Each row is a point. Any point is a mix of the corners, with weights that add up to 1. It lies inside the corners' shape when no weight is negative. Is each point inside? If not, which corners have a negative weight?
In the rows, 100 means zero.

Corners:
(1): 150 180
(2): 62 64
(3): 124  92
Points:
151 163 -> outside (2)
130 146 -> inside
75 73 -> inside
118 103 -> inside
112 140 -> outside (3)
146 138 -> outside (2)
106 130 -> outside (3)
146 128 -> outside (2)

Corners:
(1): 147 112 195 104
(2):  98 154 104 136
(3): 44 84 56 82
(4): 131 137  77  64
(5): 88 38 75 99
Points:
109 139  94 105 -> inside
 98  93 112 118 -> outside (4)
66 91 79 87 -> inside
124 132  87  76 -> inside

Corners:
(1): 124 102 110  98 138 120 109  79 138
(2):  34 118 149  28  85 107  80 128  57
(3): 119  90  83 132  56  82 195 133  93
(4): 101  60 112 128  44 112 136 136 101
(5):  76  60  49 131  69 149 170  47  81
(6): 118 140 114  66 114 112  71 137  32
(7):  50  84 144  61 141  83  66  51  53
(8):  90 116 131 138  37  83  94 132  97
(9):  64  73  72 118 119  92  76 114 108
(10): 129  84  61  59 106  96 133  40  81
Points:
 99  83  90 105  80  95 137  89  95 -> outside (6)
 96  91  97  93  91 103 124  99  91 -> inside
 82  73  98 107 106 107  96  74  88 -> outside (2, 3)
 93  84  95  83 104 109 117  92  79 -> outside (8)
 81  93 113 111  67 117 128  96  76 -> outside (9, 10)
 57 110 149  69 109  98  88  90  55 -> outside (4, 9, 10)
 50  74 133 130  58 114  89 121 104 -> outside (3, 6, 10)
 91  82  79 104  96 117 124  79  89 -> inside

Corners:
(1):  62 118  97 122  91 105  61 118  92 101 125 109
(2): 101 121 136  96 104  93  91 139 137  70 111  87
(3):  65  97 100  33 128  80 116  84  90  64 104  96
(4): 103 125 118 113  84 130  61 111 134 134 125  76
(5): 101 108 108 101 116 123 129  89 133  60  87 103
(6): 111 112  97 110 151 105  75 120 119  71 100  95
(7): 108 118  90 103  77  94  72  83 140  66  82  75
(8): 101  40 106 108 109 155  97 109  93 102 108  84
(9): 117 115 102 114 119  89  97  91 138  60 127 103
(10):  73  63 155  86  98  84  99  97  85 114 101  92
(11): 124 135 137  93  87 103 101  82 119  63 109  86
(12): 103  80  99  71 130 100 109 142  47 157  91 195
(13): 118 103  85  88 155  87 138  99 100  70 104  77
Points:
 96 104 111  88 113 101  96 100 109  81 104  95 -> inside
100 104 107  93 124 101  92 108 108  83 101 101 -> inside
 97 109 108  88 113  98  98 101 103  83 107 102 -> inside
 77  64  97  77 113 115 112  98  72 124  99 104 -> outside (2, 6, 9, 11)
 91 119 107  97 112  93  95  98 120  70 108  85 -> outside (8, 12)

Corners:
(1): 143  35  57  89  76  46  49  78  98  83 125  56 122  67 107 152 141  52
(2): 128 104 140 104  89  89  90  89  97 117  24  76 118 110 142 143  41 117
(3):  84  59  62  99  83 109 110 131 120  75  87 129  65 108  69 145 121 112
(4): 146  40  38 128  30  83  53  77  17 137 154  56  91 106 129 139 140 133
(5):  59 126 115  58 123  93  53  91  47  92  49 142 119 172 149 102  96  57
(6):  55  75 154 100 120 111 109  94  81 144  87  62 102 157 122  85 122  73
(7):  57  98 142  68 163  63  56  46 110  62  80 108  75 120 152  77  24  74
(8): 122 135 193  99 127  72 109 130 136 138 103 132 116  66  71 170 167  63
(9): 159  66  45 116  68  51  90  66  99 127 151  47 146 154  72 123  70 140
(10): 113 123 195  67  49 117 126 175  68  80  32  77  84 109 100  68 173 157
(11): 140 114 125  57  52  90  13  68 136 119  75 137 168 117 152 132  99  97
(12):  64  85 101  59 117 107  61  76  46 145  37 141  67  74 128  39 133  82
(13):  64  84  94 146  84 131  77  80  91  54  70  60  61 137  90  72 120  93
(14): 136 101 122  68  91 134 118  67 115  83 102 107 130 149  96 140  97 100
(15): 152 103 107  43 107  77 148 112 150 163  67 154 121 178 173  58 129 101
(16): 159  56  71 137 105 134   9  82  64  94  14  95  69 125  79 139  83 139
(17): 127  54  87 110 124  97 112 167  77  81  93 113 164  95 108  85 156 109
(18): 138  79 158 127  42  52  59  95  88  55  80 117  94  73  46 171  75  84
(19): 124 127 139 130  70 132  25 166  83 112 111 138  59  70  88  82  67  70
Points:
116  84 107 102  74  97  64  91  85  98  80  99  87 120 101 115  83 101 -> outside (8, 17)
 89  95 138  77 103 100  83  86  87 115  52 104  89 125 127 104 120  89 -> outside (9, 17, 19)
106  97 118  90  90  87  81  79 102 117  96 102 105 124 119 119  90  81 -> outside (10, 16, 17)
116  89 114  92  86  98  76  94  87 103  76 105 101 113 104 109 110 102 -> inside
122  95 118  85  86  95  77  93  96 112  71 106 105 120 115 125  95 103 -> outside (13, 17)
111  92 119  92 100 101  77  98  94  99  67 107 102 119 109 104 101  95 -> outside (4)
124  89 108  93  94  88  85 109  96 110  88 109 113 121 111 105 110  97 -> inside
116  96 115  91  90  95  73  91  94 109  79 107 103 119 109 117 100  96 -> outside (17)

Corners:
(1): 107 125 122 117 161  72 109 148 132  97 118 117  96 123 185 100  72 123 117  91
(2): 104  54  72 125  48 153  67  68  77  93  90 128 162 111  92  82  93  86 116 121
(3):  96  91  45  62  70 156  42 115 124 114 124  52 142 103  75  48 115  34 107  96
(4):  90 117 129  82 113  72 135 109 132 109 118 131  89 114 109  95 167 143 148  33
(5):  91 123 130 120  93  43  74 154 158  63  87 139  21 126 128 143 143 148 154  67
(6): 156 162 105 154 120  25 138 123 155  67  72 115 101 150 111 163 114 140 120  89
(7):  51  65 119  84  61 124  83  73  88 103 102  60  87  97  47 113  99  51  77 108
(8): 147 111  50 113 122 124 130 135 109  60  67  75  43 140 141  74  72  88 142 110
(9):  98  94 102  93  38 157 106  99  87 131 127 124 124  39  93  98 143  65  65 126
(10):  51  97 148  79 106   5 102 160 113 103  72  76 104 110 140  83 122 132 130  83
(11): 136  66  92 114  93 117  75  78  98  72  97 139 118  85 112  94 163  73  58  79
(12):  75  97  29  75  96  99  72 100 112 122  62  33  73  66 111  52  73 102 121 103
(13): 146  67  71  95 107 107  93  95 117 156  61  35  70 121 120  84  93  69 145 102
(14): 113  63 133 103  88 107  90  91  61 132 158  90  99  94 102  75  95 104  84 144
(15):  89 122 122  95  65  33 137 129 138 114 140 119  81 109 155 136  99 127 140  89
(16): 118  81  91  65  26 187  40 103  33 124 112  72 104  76  99 108  84 100  77  73
(17): 169 145 115 131  84  82  86  83 124  96  77  89  60 136  92  59  53  86 119  76
(18): 114  47 118 128  80 153 105  97  75  89 169  98 142  40  88 101 130  92  92  86
(19):  80 111  96  82  85 142  47  50  67 111 147  64 127  53 108  97 100  54 113 135
(20):  68  94  43 110  67 110 123  95  50 153 121  88 136  70  88 136 121  42  95  89
(21):  80 101  85  23  79 149  74  98  68 122 128  98 103  58  68  84  67  40 115  97
Points:
106  96  92  94  91 113  96  96  94 107 109  88 106  94 107  90 105  82 108  97 -> outside (5)
 91  79 108  97  88 119  88  86  74 118 116  90 119  75 105  86 100  81  93 100 -> outside (3, 5, 6, 8, 15)
131  95  91 103  83 131  98  98  99 106 110  96 102  99 105  84  91  85 100 102 -> outside (5, 10, 19, 20)
101  96  75  76  89 122  71 120  94 116 101  75 102  90 114  90 117  86 108  93 -> outside (2, 7, 15, 17, 18)
111 107  95 109  78  92  90 107 108 106  99 104 114  98 120 107 113 106 116  84 -> outside (7, 8, 14, 21)
127  85  98 113  76 127  95 101  96 103 120 100 106 101  92 105 102  77  94 103 -> outside (4, 10, 12, 19)
 95  85  77 108  59 136  91  91  99  92 128 102 118  81  91 113 141  84  90 103 -> outside (1, 10, 13, 17, 21)

Corners:
(1): 129 127 137 142 108 128 111 107  48  91  81  59 119 116  49  92  76 144  75 135
(2): 112 112 147  83  64  69  87  98  65 117  76  90  89 112 130 175 111  97  45 136
(3): 160  71 120 124  71 148 102 175 121 131  40 130 101 126  46 153 111  33  85 126
(4): 113 132 145  98  47 114 127 135 105 115  92  34 139 143 111 100 125  52  26 107
(5):  66  71  52  44  91  93  58  98 122 107  99 168  36  48 125  25 115 137 107  66
(6): 159  98 110  85  99  80 128 107  56  83  97  90 179 146  90  98  80 106 117 112
(7):  58 112  60  37 100  91  48 149 148 102 165 104  85 102  70  85  53 135  76  70
(8):  85 116  82  53 136 160 111  74 138  45 148 143  43  45 144 100  95 102 100 127
(9):  81  58  88  63 104  84  67 116 165 119 155  84  73  49  99  44 118 121  53 121
(10):  94 135 102  96 117  81 152 122 144  77  91 115 115 152  80  72  61 113  58  82
(11):  70  59  78  35 122 108  67 144 158 116 100 132  50  40 132  71  86 112 136  88
(12):  66 130 142 132  60  69 117  64  92  68 131  62 123 120  51 109  55  36  58 106
(13): 127 109 113 112  86 110 146  75  82   5 121 109 136  93  98 113 101 115  95  69
(14):  78  69  61  84 143 126 137 123 115 115 173 127  48  59 144  64  56 126 127  64
(15): 127  63  72  97 101  97  74 175  61  96  83  82  47  89 122 125 106  47  88 133
(16): 122 154 151 123 142  75 122 101  58  79 134  60 137 194  46 121  81 104 119  97
(17):  80 127 106  49 154  73  97  96  95 122 134  97  85  69 102 105  82 102  53  64
(18): 167 106  93 115  98  96  85 160 103 129  74  91  87  80 155 129 115  83  95 135
(19):  43  89  67  86 148 117  70  94 118  72 109 131 115 104 146  90  93 115 122  88
(20): 118 105  34  74  85 108 157  62 129  62 131  87 103  93 101 146 142 109 168  90
(21):  17  94  59  47  99  75  72 157 134 129 140 133  60  34  88  74 121 121  70 116
Points:
 91 107  95  81 100  96  91 111 111  95 109  99  92  99  97 101  96  93  88 107 -> outside (13, 14)
116 119 120  90  88  85 115  93  95  90 114  80 118 114  96 105  89 117  79  93 -> outside (3, 8, 15, 19, 21)
107 107  99  86  94 101 111 111 101  89 117  98  98  98  96 103  98  96  84 107 -> outside (11, 19)
103 107 104  85 100  96  96 117 104  94 102  97  98 100  96 106  97  97  83 107 -> outside (14)

Corners:
(1):  72 112 105  93 140  60 146 124  95  60  76 149 123  87 161 122 141 104  98  21
(2):  64  23  70  92 137  69 100  68  79  69  94  25  55 121 134  62  71  70 140 121
(3):  83  76  69  59 125 100 128 113  65  50  87 125 111 136  67  36 127 117  54  87
(4): 172 135  69  90 117  66  59 109  81  80  99 101  69 113 130 108  95  94  46 102
(5):  65 106  78 112 124  53  82 134 143 122  55 122 120 136  59  71 166  91 112  56
(6): 120 138 108 177 105  60  58 127  81  57  91  13 155 101  73  83  69 134 130 122
(7): 148  36 132  86 157 120 100 139 135 122 100 127 142  54 122  92  66  40  48  66
(8): 111  47  79 149  86  83 132 138  47 105 143  57  59  46 107 144  98  83 108 119
(9): 156  57  70 149 122  90 132 110 121  43 118  91 162  72 114 152 156  55  72 129
(10): 132 125  90  83  91 129 109  43  96  41  63 105 158  91 117  67  52 144  51  61
(11):  56 105 166  73  61 124  67  50  17 103 104 130  55  76 109 123  60 123  83 143
(12): 166  63  75 118 166  93  62 113  51 147 153 132  99  86 107  50  84 127  59  95
(13): 166  81 102  54 130 110 111 100 134 120 140 105 106 117 130 140  55 106  35 100
(14): 156 114  79 128 157 104  54 104 105 151  90  80  53 173 132  69  96  70 132  66
(15):  81  79 103  72 154 106 164  84  74  86  88  54 144  68 138  65 121 138  45  53
(16):  89  78 108  60 112  75  47 143 129  94 137  57  75 162  54  43 129 124  94  36
(17): 101  78 143  37 112  57 150  43  66  77 140 106 104  57  76  58  87  49  82  76
(18): 124 138 147 110  95  70  61 117  69 116 195 159 164  81  88 183  90  38  56  84
(19):  67  40 167  62  72  95 134  61  74 103 144  98  62 103 133  65  14 105  26  87
(20):  74 103  70 124 126 101  97 128 135  18 105  69  69  42  81  63  41 120  44 136
(21): 159  54  78  80 100 112  97 113  63 158 135 163 147  92 118  35  93  95  71 140
Points:
 93  72 113  90 111  95  98  97  76 104 119  90  97 100  97  64  78 101  76  87 -> outside (1, 4, 9, 13)
 88  91 113 103 103  95  95 109  94  89 106  84 108 102 105  85  70 110  81  88 -> outside (4, 9, 12, 17)
117  83  97 107 121  87  94 120  95  98 111  93 125 107 108  89 109  97  80  69 -> outside (11, 13, 17, 20)
116  92  96  95 119  96 108  93  89  79 104  98 123  90 110  86  92 105  64  85 -> inside
 95  82 105 109 112  82 106 103  79  72 114  91 110  77  99  99 100  95  76  94 -> outside (13, 14, 21)
144  82 117  90 108 100 113 102  80  89 136 135 130  58 119 122  63  82  41 110 -> outside (2, 5, 14, 15, 16)
121  87 100 102 120  91  90 107  95 100 113  93  98  97 111  92  87  94  81  87 -> outside (3)

Corners:
(1):  98  99 113  68  90 126  68  90 119  96 100 107  77 106  66 103  91  82 100 141
(2):  99 100  79  82  73 112  77  83  86  94  70 101  85 122 107  86  72 120  70 122
(3): 136  80 109  74  72  81  83 116 142 143 134 108 102  73  86  83  88  71  81 124
(4): 112 162  92  81  74 108 103  96  74 109  68 109  66 118 104  81  90 106  77 114
(5): 109  83 102  90  76 106  86  86 156 103  90   8  57  89 114  82  71  72 119  83
(6): 175 143  61  66 128 104  96  95 149 115  73 128  52  61  76 118 104  99  73  93
(7): 110  79 102  73  65  49 122 145 137 137 112  74  72  28 112  88  74 105 127 125
(8):  92 114  93 117 154  89 123  96 110 128 114 104  56 101  96  92 132  80  60 113
(9):  98 117 101  97 104  44  80  86  75  99  74 110 142 115 104 114  87 116  91 135
(10): 110 105 113 128 100 106  93  95  92  94 108  76  91 113 107  68 111 102  97 109
(11): 110 120 109 139  87  81  94 106  95 100  64 117 105 113 104 109 107 144  61 107
(12): 102  76 103 137 118  43 104 115  91  93  90  78  75 105  89  56  77  93  69 106
(13): 106  97  84  85 101 123  92 155  73 127  96  90  82  79  89  87  89  81  77 132
(14): 103 107  97  84  82  94 148  98 121 120  82 100  98  92  81 111  92 111  73 124
(15): 109 109 115  66  93  88 116  89  92 102  88 117 146  71  99 104 109 100  76 108
(16): 101  92  88  58  79  81  66  88  93 126  89 103  88 114  77  93  71 102 112  95
(17): 104  98 109  84  80  94  96 102 124 107 167  93  68 120  89  88  94  79  86  99
(18): 105 104  86  81  89 115 164 100  87 129  78 107  69 107 119 107 162  78  68  95
(19):  80  72 107  80 109  48 110 105 161 100 107 124 195 112  99 124  90 104  84 131
(20): 118  98  99  68  82  90  84 148  68 124  86  85  77 114  96  87 100 119  69 114
(21): 102  90 105  67 117 131 104 113  88 125  93 116  84 113 110 116  73  76  86 115
Points:
 81 102 100 104 104  93 104  80  97  94  96  83 100 125  97  84 103  86  83 114 -> outside (3, 6, 7, 11, 20, 21)
109  86 106 104  91  70 109 112 115 104 101 103 102 107  97  95  94 108  78 119 -> outside (4, 5, 8, 13, 15, 16)
108 103 100  87  96  85  94 104 107 111  94 100  97  97  95  95  88 100  84 116 -> outside (18)
110  97 101  82  89  90 103 108 112 117  98  93  91  88 100  94  92  94  91 113 -> inside

Corners:
(1):  68  99  78 101 117  92 106 111 112  68 101  78  90 101  35  81  92  79  96 122
(2): 104  83  82  59  91 103 119  89  97  90  83  82  86  75 102 108 116  74 110 109
(3):  80  81  78 112 104  68 133  97 100  72 122  90  73 105 117 104 127  90  93 126
(4):  94 140  78  95 105  94  91  99 137  95 131 111 120  64 102 110 104 134  92 110
(5):  75 106  98  98 126  90  94 120 102 104  85  96 117  79  84  84  74  68  85 104
(6): 107 142  75 108 122  57 116  92 138  65 164 126  76  71 102  82  95 105  87 112
(7): 101 118  99  99  74 101 121 109 116 141 122  85  98 109 113  69 103 108  91 100
(8):  92  90  96  49  96 105  41  83 108 103  76 137  77 167  90  81 111 136 102  83
(9): 110 115  86 105  97  88  90 110 117 107 119  79 112  64 113 113 128  77  99 121
(10):  59  94 120 109  75  90 108 109 109  78 103  82 104  76  90  78 128  87  86 124
(11):  97 106  97  96  77  95 139 118 121  77 106  89 104 113 103  89 111  87  95 118
(12):  79 115 117  90  97  94 110  41 118  66  78 101  69 117 109 162 145  77  98  88
(13):  70  83  98 122 106 102  86 105 103  48  95 110  14  82  72 150 153  67 137 121
(14):  96 129  64 109  97  81 115 110 127  86 139  78 125  66  92  78  67  88  95  57
(15):  94  75  86 104  94 104 118  85  15 127 101 116  93  98 100  76 108  60  87 118
(16):  95  81  92 108  78  69 108 119 116 103 109  98 121  64  82  90 117 113 125 126
(17):  92  86  79 112  80  76 110 107  64  81  90 108  37 115  74  82 119 104  80 123
(18):  63 128  80  91  87  97 102 106 110  82  87  91  99  97 122  80 112  76 117  92
(19): 112 105  89  74  94 105  82 101  57  99  86  69 105  92  86  83   5  67 122 123
(20): 105  89 103  75 148  68 110 116  49  65  98  82  73  93  95 103  97  81 131 115
(21): 115 100  85 117 106 119 104 103 120  92  96  77  87  63 106  86 123 101 117 131
Points:
 90 100  88  88  94  95 102 100  89  93  91  88 103  93  98  91  96  84 106 110 -> outside (6, 7, 13)
 91  94  94  97 103  91 104  96  89  79 100  93  79  95  91  98 108  77  97 115 -> outside (4, 7, 16, 18)
 98 101  84  93  97  91 104  98  95  90 105  99  81  98  96  95 109  95 106 109 -> outside (5, 10)
 95 109  83 101 106  92 113 100  95  85 109  90  85  84  99 102 102  77 103 107 -> outside (8, 10, 16)

Corners:
(1): 119  89  63  68  92  73  81  96  58  83 125 111 138  91  91 148 134 156  83  68
(2):   8 136 134 111  75 110 113 124 136 108  44 121  90 131 108  86  72  31  86 124
(3): 148  83 173 103  89 175  97  82 116  97  82 102  98 135 100  99  68  73 109  79
(4): 133 117 110  96  96 103 131 129  83 105 131 104 105  69  74 119  65  82  65  76
(5): 103  97  86  69  90  38  87  84  69  88 130 103 150  62  70 137 157 140 105 131
(6):  24  91 118 154  62 110  70  73 151  88  55 127  76  62 144  75  46  25  87  90
(7): 111  74 109  30  93  96 109 118 108  96  79 123 116  95 109 116  99  64 104 101
(8): 118 103 121  97  86 133 128 106  71 111  76 120 121  71  81  99  96 107  89  70
(9): 126  82  65  90 100  36 114 108 127  88  90  95 126 109  93 113 118 129 103 126
(10):  45 109 124 130  41 125  86 100 154  83  75 138  76 100 144  61  79  54 104 129
(11): 108  93 114  91  87 175  98 123 100 153  98  96 135  97  74 127  76  85  95 106
(12): 111 100 124 126 111  96  98 121  88 131 133 110 149 114  84  84  76  82  92  77
(13): 138  88  57 113 109  65 102  97  38  85 136  70 148 106  93 106 108 146 109 110
(14): 134  95  59  62  84  64  81  93  87  73  91 102 141  94  97 109 155 101  65  95
(15): 140 115  64  65 129  36  59 124  59  85 125 106 113  96  70 110 109 139 104 102
(16):   5 124 127 113 109 137 101 125 139  59  55 103 114 118 108  63  80  62 101 136
(17):  83 121 152  74 125 145 112  92  97 140  96  93 101  78 103  93 113  79  85  94
(18): 139  66  54  93 117  43 125 104  62  77 115 136 106  94  74 142 166 125  86 136
(19): 119  56  79  48  97  62 116  97  76 109 143  85 119 105  62 102 151 140 111 115
(20): 148  91 149 127  89 127  92 123  82 111 108  58  94  85 107 129 107  79  87  51
(21):   7 138 114 153  94 120 112  99 138  96  90 110  89 100 125  74  72  18 132 109
Points:
 93 107 108 104  92 107  99 106  96 101  99 100 115  94  95  99  93  92  93  96 -> outside (7, 18)
113  89 101  88  82 100  99 107 103  85  86 108 111 100  95 104 102  95  94 110 -> outside (1, 12, 17, 21)
 76 107 111 114  89 107  95  98 112  93  85 103 102  99 105  93  99  76 106 112 -> outside (1, 4, 7, 12)
114  89 101  83 102  91 112  97  84 109 106 113 120  90  82 115 105 103 102 100 -> outside (10, 14, 16, 20)
109 102 102  75  98  93 112 115  85 102  99 101 117  86  84 107 121 105  90 113 -> outside (1, 3, 6, 12, 21)
110  90  95  92 101  89 103 100  90  97 106 108 118  86  88 112 116  98  93  99 -> outside (2, 10, 13)
101 100 114  93  97 120 108 122  93 103 101 107 111 111  88 105  91  87 100 101 -> outside (5, 6, 9, 14, 17)
 88 104 113 103  96  99 107 107 101  93  98 107 107  94  99  97  93  88  99 101 -> outside (11, 14)
 93 100 139  94  97 114 118 108 111 103  94 108 108 111  92  97 100  76 102 107 -> outside (1, 6, 11, 13, 14, 15)

Corners:
(1): 124 106 109  88 106 111  71 100 139  88  73  90  70 111 123 119  79 105  83 134
(2): 102 102 108 132  86  96 130 126  89 117 129  84  79 132  80 100 130  89  94  91
(3):  73  95  98  94  83  80 101 129  79 106 118  78  98 122  90  55 139 126  51  97
(4): 137  22 127 117  85 137 121 104 140 113  84 160 130 108 142 129 103  57  78  73
(5): 122  86 108  96 153 103 109 110 120  76  92 103 113 117  93 122  53 103  95 124
(6):  86  45 112 134 109 130  95  91 107  83  85 168 113  81 125 131  92  86  93  91
(7): 110 119  99  62 125  89 127 101 138 100 104  64  71  63 124 112  87 116  79 137
(8):  81 143 131  73  81  77 133 147  72  93 108  88  79  99  95  91 129 133  74 114
(9): 158   5 120 147 110 141  86 100 106  83  91 169 121 103 135 146  97  95  75  97
(10): 148  74  86  99 145  98  91  75 114  95  57 103  85  95  73 121  88 113 127  98
(11):  78 114 114  94  71  89 118 154  86 109 135  71  64  97  55  91  91  98  77 110
(12): 156  59  90 123  74 113 107  79 118  73 125 165 123  88 109 102 101  79 107  65
(13): 159 136  90  84 107 122 121  81 132  73  61  72 100  55 123 113  47 106  96  90
(14): 138 108  98  80 108  94 103  77 118 110  75  70  96  81 124  89  45  96 102 150
(15):  66 131 118  75  76  77 116 132  75 119 128  56  86 123  44  96 140 100  43 114
(16):  96 129 124 116  95 119  87 131  96 124 114 100 106  69  61  76 119  87  86  99
(17):  53 117 112 107  80  93  95 161  87 118 129  58 117  75  59 103 123 148  86 128
(18): 138  39  68 128 106 152 115 101 104 105  96 169 114 140 110 137 105  96  88 108
(19): 135  94  92  63 145 110  60 106 116 106  94 102 114  88 136 143  52 111 104 109
(20):  93 106 135  73  82 115 106 114  84 112 154  60  80 106  52  88 111 135  89  99
(21):  83  90  92  67  86 136 102 139  81  88 147  61  82 121  82 106 128  99 100 116
Points:
129  93 106  90 101 111 111 113 116 100 102 100  91 105 113 119  89  84  80 113 -> outside (3, 6, 10, 17, 20)
107 111 104 102  98 107  95 110 106  98  91  98  96  79  96  98 111 110  84 117 -> outside (2, 4, 5, 11, 19, 20)
118  81 109 100 105 112 108 107 114  99  97 108 105  99 107 113  89  96  88 108 -> inside
 85 106 117  86 105  96 106 129  93 112 118  74  91  96  84  93  98 111  95 118 -> outside (1, 9, 12, 13, 15, 18)
106 103 108  74 101  96 103 118 107  98 108  71  95  94  96 104  91 118  83 120 -> outside (2, 6, 16, 18)
120  88 104  97  98 113 103 112 101  99 106 100  93 113  94 108 100  99  85 105 -> outside (6, 7, 17)
105  82 108  99  84 118 118 118 102  90 118 106  90 117 103 110 115  95  75  99 -> outside (10, 14, 16, 17, 19)
110  92 103  93 105 105  98 112 104 100 104  99  98  99 100 109  95 106  87 105 -> inside

Corners:
(1): 161 150  93 120 153  81  76  87 134  87  71  77  78 102 186 102 164  48 123 137
(2): 102  80 163  90 101  65  45 126  74 106  54 130 143 144  82  68  90 124 171 161
(3): 123  88  77 113  98 156 107  74 127 147  98 151 119  50 105  94 175  18  55 148
(4): 141 121 149 153 106  42  87 125  96  78 132  98  68  77 160 137 136  67 143 121
(5): 140 149 102  90  82 104  48  88  35 156 112 104  99 129 138 134 120 118 139 122
(6):  54 116 115  43  48 153 113 116 107  93  96  90  87 195  80  39  77  72  94  81
(7):  67  32  75  41 138  62  95  37  90  75  76 116  76  58  99  82 112  98  72  97
(8): 178 142  87 153  75  43  69 152  62 108  76 119 121  48 102 124  76 111 161 126
(9):  36 128 152  81  59 181  64 150 126 141  45  70 184 122  99 100 135 140  95  84
(10): 147 136  67 178  81  98  99  96  67 160  55  41 154  37 114 119 159  61 119  85
(11):  80  84  94 161  80  27 144  57 131 102 120 154  76  78 160  71 136  70 138 113
(12): 120 127  93 109  52 155  57  79 115 163  36 105 143 148  60 142 144 106 156 105
(13):  66 132  59  79  70 133 127  74  93  77 103  39 170 112  96  67 106  91 143  74
(14):  73 102 102  68 125 152 140  92  77  73  37 112  92  71 126  86 111 108 123  81
(15): 121  75 114  62 162  83  86 143  50 152  86 161 136  70 110 133  63  86  69  91
(16):  85 146  92 106  61 155  68 133  67  99  53  62 166 126 109 148  89 117 128 116
(17):  87  44  78  42 114 111  57  73 121 114  59  55 110 130 113  61  67  33 146  87
(18): 147 120 104  68 104 100 141  36 164  74  59  95 130  82 144  57 173  25  51 110
(19):  87  99 119 103  61  94 132 165 147  74 111 101 133 130 162  65 114 118 120 140
(20): 118 106 179  64 121  34 114 134 130 136 125 117  90  62 154 104 142  48  54 176
(21): 139  84 109 147 118 123 105  41 130 146 147 130  87  38  92 110 111 106  84 147
Points:
126 112 105 100 102 100 106  82 117 108  82 101 118  83 127  92 138  64  94 117 -> inside
110 117 102  98  87 103  90 109  96 108  72  96 123 101 116 100 117  84 121 110 -> outside (21)
108 100 109 102 101  87 100  95 104 112  85 119 117  93 122  92 119  79 111 117 -> inside
128 115 104 109  94  90  85 100  90 116  90 108 111  86 117 108 115  91 121 119 -> inside
